Each row of a before or after table is a point. One or more steps were done to the points. Then noise was added and the rows were shuffled. The steps act on how far a point lies along the listed directions, d1 being the first. Name the steps. A step turns or swaps two directions, mirrors them in a line or flattens them onto one, adds a multiple of one to another, or multiplies one. Angles are multiples of 10 degrees, from the lower direction toward the higher: turns from -170 to 170, lines from 10 to 170 but not 90. Use the fewest steps. Two steps may share a direction if one is a turn and the other turns, adds or multiplies; they go together, in the order done. Otherwise the lowest direction goes first.

Directions:
(1): [-13.6 -15.9]
(2): [-15.9  13.6]
Before (9 x 2):
[[ 1.1  5.6]
 [-2.6  4.1]
 [ 1.6  1.0]
 [-0.2 -0.5]
 [ 3.0 -0.5]
 [ 7.7 -1.2]
 [-2.5 -1.6]
 [-5.1 -4.3]
 [-3.6 -9.9]]
After:
[[-2.8 -4.3]
 [ 1.1 -6.0]
 [-3.7 10.3]
 [ 1.5 -0.8]
 [-2.6  1.5]
 [ 7.9  0.9]
 [-0.2  0.3]
 [ 2.9  0.5]
 [-4.9  4.2]]
Steps: mirror d1 and d2 in the line at 50 degrees

Directions:
(1): [ -6.5  -2.0 -20.3 -20.5]
(2): [-22.4  11.1  13.9  -7.8]
Before, 12 rows:
[[  1.5  -0.1  -0.2   0.6]
 [ 13.0  -6.0  -0.8   9.6]
 [ 11.4  -4.9  -3.6  11.2]
 [  0.4  -1.4  -1.2  -2.7]
 [  0.4   1.1   2.4  -0.2]
 [  4.6  -2.4   1.4   6.2]
 [ -0.1   0.9 -10.2  -4.8]
 [  1.4  -1.6  -2.2  -3.1]
 [  9.4  -2.3  -3.6   5.3]
 [  2.0  -0.2  -0.1   1.0]
 [ -5.0  -0.8  -1.3  -2.6]
 [  0.7  -1.9  -5.7  -4.0]]
After (12 x 4):
[[-1.5  0.6  4.0 -0.6]
 [ 7.4 -1.6  5.1 14.7]
 [ 5.1 -2.6  0.5  6.0]
 [ 5.0  1.2  5.3  8.8]
 [ 9.5 -3.1  6.8 12.3]
 [-5.3 -0.7 -0.8 -2.6]
 [ 1.1  0.2  0.8  0.8]
 [-4.3  2.4  5.3  0.1]
 [ 1.6  0.1  1.0  1.3]
 [-7.0  6.8  5.3  0.9]
 [-1.3  0.0  2.6 -1.5]
 [ 2.0 -0.3 -1.0 -1.6]]
Steps: swap d1 and d2
